Every row gives one point. The points of each table are mixes of a few directions, plus a little noise. Count the directions of each table, and those that both share. Where both have some left over, give the other angles between the two spaces (their principal angles), to ten degrees, smallest first.
In the rows, zero is written as 128.

First:
[[119 121]
 [102 110]
 [152 143]
 [211 186]
 [ 91 102]
 [106 112]
 [116 120]]
Second, 5 rows:
[[132  89]
 [133  75]
 [125 148]
 [128 129]
 [120 205]]
Directions: first 1, second 1, shared 0; angles 60

First (4 x 3):
[[129 126 125]
 [ 88 134 203]
 [145 144 120]
 [149 107  63]]
Second:
[[165 172 118]
 [136 138 125]
 [103  98 135]
 [164 171 118]
 [ 72  61 143]]
Directions: first 2, second 1, shared 1

First:
[[112  68 166   7 130 156]
 [129 138 111 162 127 122]
 [144 181 147 170 125 117]
 [128 135 128 140 128 126]
 [125 115 128 111 129 132]
 [119 107  77 164 135 123]
 [138 162 134 164 125 120]
 [126 118 136 105 128 133]]
Second, 8 rows:
[[117  96 112 106 132 134]
 [160 230 177 198 116 108]
 [126 123 126 125 129 129]
 [124 113 122 119 130 131]
 [124 116 122 120 129 131]
 [109  65  97  85 136 141]
 [144 181 154 164 122 117]
 [119  98 113 108 131 134]]
Directions: first 2, second 1, shared 1

First:
[[139 147 160 143 162 146 120 124]
 [ 87 114  56 115  91 103 135 136]
 [173 120 184 124 129 138 132 121]
 [181  88 164 100  77 115 145 125]
 [156 134 174 135 147 141 126 121]
 [130 119 122 120 113 122 132 129]
 [ 98 176 131 164 199 156 108 128]
 [ 95 131  87 128 123 120 127 132]
 [ 94 140  91 137 138 125 124 133]
 [127 112 108 114 100 113 136 131]]
Second:
[[ 89 141 133 124 110 139 153 144]
 [ 60 130   7 142 137 102 112 135]
 [137 139 140 122 130 126 110 118]
 [168 119 178 124 130 137 134 123]
 [182 101 153 134 140 128 131 123]
 [166 120 164 125 132 133 126 121]
 [ 90 136 124 127 113 138 155 146]
 [133 139 126 123 133 123 103 116]]
Directions: first 2, second 3, shared 1; angles 70

First:
[[148 101 119 119 140 121  96 139 127 129 122]
 [133 119 125 125 132 126 121 131 129 127 129]
 [ 87 198 152 153 102 144 196  99 124 131 135]
 [216 104 116 117 148 123  39 149  93 173  65]
 [141 199 148 151 110 144 150 106  98 164  89]
 [159  33  98  97 160 106  58 162 143 110 139]
 [ 95 107 123 122 130 123 147 130 151 100 163]
 [107 215 156 157  99 148 186  97 111 150 111]
 [135 139 130 131 127 129 126 126 121 137 117]
 [ 58  66 113 113 135 113 161 138 183  61 209]]
Second:
[[139 160 138 137 120 134 133 121 114 147 108]
 [111  97 120 118 135 119 131 136 148 101 154]
 [ 46 151 141 140 109 135 214 107 161  87 187]
 [ 51 136 135 135 115 130 200 112 164  84 185]
 [161 178 140 142 120 139 120 118  96 168  82]
 [179  74 108 109 154 115  57 153 121 137 106]
 [106  51 106 102 145 109 114 151 165  80 178]
 [191 141 128 130 131 132  79 134  94 171  74]
 [173 167 139 138 123 138 106 123  92 173  74]]
Directions: first 2, second 2, shared 2
